Rows are points. To make a cloud, some directions were put in groups of two or more. Within a group, all points are equally far from the middle, so they leave a hole (a ring in 2 directions, a hollow ball in 3). The other directions are filled evenly. Then the cloud was stretched, turned, moved and blurred a little. Count the holes, and give their numbers of directions, smallest first.

Cloud (13 x 2):
-1  -57
24  -47
40  -34
-16  -58
-48  8
-46  -43
34  -40
-29  -54
7  -56
-1  43
-28  31
-49  -38
-31  29
Holes: 1 (2)

Cloud (29 x 4):
-28  26  41  26
0  32  -27  51
11  9  60  -23
23  -4  -41  -20
46  -13  -35  -12
-21  4  55  6
0  20  -14  -54
-31  35  24  33
-12  -29  -47  9
4  3  46  19
-25  32  -19  -20
-7  -30  25  22
-40  21  -11  25
-11  -48  -1  45
4  22  -48  39
-12  37  0  47
-15  48  -13  7
-14  32  -31  21
-38  -21  15  -14
5  10  -47  -5
19  48  -11  19
-26  -40  -35  33
-10  32  16  48
-7  -15  -57  17
-18  -37  13  2
26  38  -16  40
-37  -14  -17  -5
-9  -38  -43  5
-47  -11  12  3
Holes: 1 (3)

Cloud (57 x 6):
1  25  16  38  32  4
23  -18  -31  23  -34  -15
19  -8  58  -20  9  6
6  49  1  24  -13  34
28  -37  40  -20  7  -18
8  -8  -26  -36  9  11
-19  29  15  19  16  31
23  18  27  28  -27  42
32  -29  32  -35  -19  24
51  7  9  21  -28  -22
-16  -10  2  -46  12  -6
9  29  36  16  -15  42
11  -33  -11  44  5  -1
-7  -9  -7  -56  -27  24
-3  -37  -10  -26  2  -28
49  31  18  -15  -3  7
33  -38  0  -43  -7  14
-44  29  6  5  -44  6
-26  -39  8  -25  -7  17
6  33  16  -12  -17  -41
48  16  2  36  -30  7
21  6  31  26  1  42
-6  7  55  -14  13  -32
15  -10  60  -16  10  2
-16  -37  15  -7  -41  -18
21  -16  54  -19  0  17
29  -10  42  -1  -6  -46
-19  23  29  42  21  -1
6  -32  -26  33  1  -10
1  -32  49  5  -5  -12
-16  15  0  -22  -20  -41
-17  -26  -28  23  9  23
14  31  -13  -34  -17  6
23  -42  2  -45  -7  12
-4  -19  -6  0  -43  53
-3  39  -32  14  -23  26
11  49  -4  34  -19  -5
-6  25  45  -16  -3  29
-41  12  -8  -5  -53  18
15  -30  3  37  8  24
25  -16  14  38  14  25
0  21  -11  8  34  -3
-7  21  11  -51  -17  16
-4  22  6  -5  3  -48
-7  -3  -4  -57  -12  18
-2  -17  0  -1  -53  45
9  30  -27  -20  -26  -2
26  44  -4  -14  -14  1
15  -11  -29  -26  -45  -8
21  37  16  31  -14  39
43  25  23  2  -23  -28
25  21  21  -27  25  -4
0  43  -24  20  -24  -3
-29  -12  -30  30  10  2
19  35  -10  -28  -7  9
-14  -24  8  -7  -59  3
-40  1  11  -25  2  24
Holes: 3 (2, 2, 2)

Cloud (97 x 9):
11  -2  4  6  12  15  1  -2  -4
-1  6  12  -31  26  20  -7  -17  18
-18  48  -20  -3  -16  12  12  19  14
4  35  -32  19  35  13  9  15  -7
-7  39  -11  -25  21  9  0  9  -4
-1  8  -18  32  -10  -39  37  18  37
-17  -4  -11  4  6  -22  3  30  16
-1  31  -38  17  12  11  -3  0  4
-40  -4  -54  15  16  -11  -22  0  20
17  -4  -53  -4  7  -17  7  -6  -15
30  -10  7  35  -17  9  20  -4  9
0  40  4  17  -23  -18  12  -13  -35
-10  -2  -19  -19  34  4  38  -4  5
0  19  3  -15  15  -16  37  3  6
-21  2  -35  -22  -34  1  6  1  53
-5  19  4  2  -10  -35  2  -16  -3
4  13  13  -14  30  10  -18  10  15
-1  -4  -14  -19  11  31  0  -7  -1
30  -10  -31  10  -24  -21  -10  7  1
-6  7  -37  19  1  -15  12  -3  -3
-5  -12  -24  -7  -34  -5  31  -30  -5
-10  6  -23  15  34  34  -11  -1  -2
6  18  7  32  9  -8  3  -29  29
-18  10  -29  11  1  -18  12  15  -28
-27  7  -13  8  -10  17  -23  -9  10
-11  46  -6  16  23  -2  -16  27  12
5  12  -7  15  30  -21  22  -5  -6
-11  24  -30  16  2  5  -15  -29  21
30  -33  -2  -4  5  -9  7  -17  29
0  24  14  1  37  20  -36  -24  2
-6  -20  -37  0  -17  21  -5  6  22
-45  10  -32  -12  -4  -6  22  -20  35
17  -9  27  16  -23  6  -15  -14  32
-9  22  -22  -31  -27  16  -25  -15  11
7  30  -8  2  -11  26  3  2  57
1  -17  3  19  -37  -30  9  -17  13
-20  10  -16  15  8  -17  -30  -20  13
-11  22  -16  -19  22  -4  -19  -13  60
25  25  -20  -16  2  -10  5  -8  21
-12  -9  35  32  -13  11  19  -12  36
-27  3  3  -18  12  -15  -13  -12  15
34  3  -22  -7  -6  9  22  -25  -9
-10  -28  -53  -5  -3  4  -9  15  10
-5  19  -8  -10  -1  37  4  -12  23
-28  29  -25  -12  -4  -20  -24  6  44
38  19  11  -13  -1  -9  41  -16  6
7  21  5  -2  9  18  -12  -12  13
19  29  -31  0  -5  -4  23  29  29
-16  16  15  -9  -7  -1  8  -32  17
-20  28  11  -10  34  -1  7  -16  46
-14  34  -19  -4  -14  -12  -29  -29  8
-11  12  -21  6  -16  -18  -40  -21  -5
-19  -6  -8  20  23  9  -8  0  14
2  28  1  20  10  26  -17  36  -11
-19  8  26  23  30  -2  -17  -3  22
-11  5  -11  -22  -22  -6  -27  -8  26
16  -11  -15  16  1  10  0  22  -14
6  4  7  -9  14  18  -5  12  -6
3  30  3  10  13  20  -19  -38  20
15  14  -26  6  18  -6  26  -22  -9
1  1  -28  -17  -33  -2  -8  6  -15
3  26  -4  13  -6  -29  -23  -11  -17
27  -1  -2  -1  -9  24  -18  2  -18
-15  -27  -30  -25  25  14  3  -8  52
14  10  17  24  16  8  8  13  -3
-12  31  -25  2  -10  -2  -18  -34  25
-24  8  -31  44  -4  -11  12  -28  7
-48  -9  -25  -2  15  -7  13  -19  36
-1  8  -35  -13  -13  8  26  15  -1
-6  24  -40  -23  16  27  45  -15  2
0  33  -19  2  -13  -28  -6  -4  -20
-4  30  -53  -25  23  23  0  -18  1
-12  0  -30  12  11  18  18  -33  28
-35  -10  -8  -10  34  8  24  10  -1
-18  -18  -9  21  -28  -12  -4  8  -5
-1  0  -16  -48  -1  -4  -4  3  -7
6  -1  -21  23  24  -12  -13  -27  27
28  7  -26  7  8  21  -6  -17  5
-11  23  -13  11  21  21  12  -20  0
3  36  -4  16  -20  -39  7  -2  -18
13  24  -29  7  -3  -11  -1  46  10
-30  -21  -21  22  -33  -2  -1  11  11
5  10  35  -11  11  14  7  -14  7
4  -5  -28  -13  21  21  30  -35  -24
-39  -2  -36  -17  17  9  -2  2  12
13  29  -18  8  -17  8  43  6  11
-22  26  -19  21  -26  -18  -29  9  15
17  -28  -15  -13  5  -16  21  22  22
-21  44  -14  17  -6  12  16  23  -11
26  10  -24  12  -11  -4  10  5  35
41  -9  -10  26  7  20  -2  28  3
-14  1  -4  10  -11  21  2  27  34
21  23  2  -4  -6  -36  35  9  13
-23  32  0  31  -28  -1  -10  -1  15
10  27  -35  41  -20  9  26  -1  4
-14  4  -41  8  16  35  -1  11  38
-5  28  -17  19  19  -13  37  3  15
Holes: 0
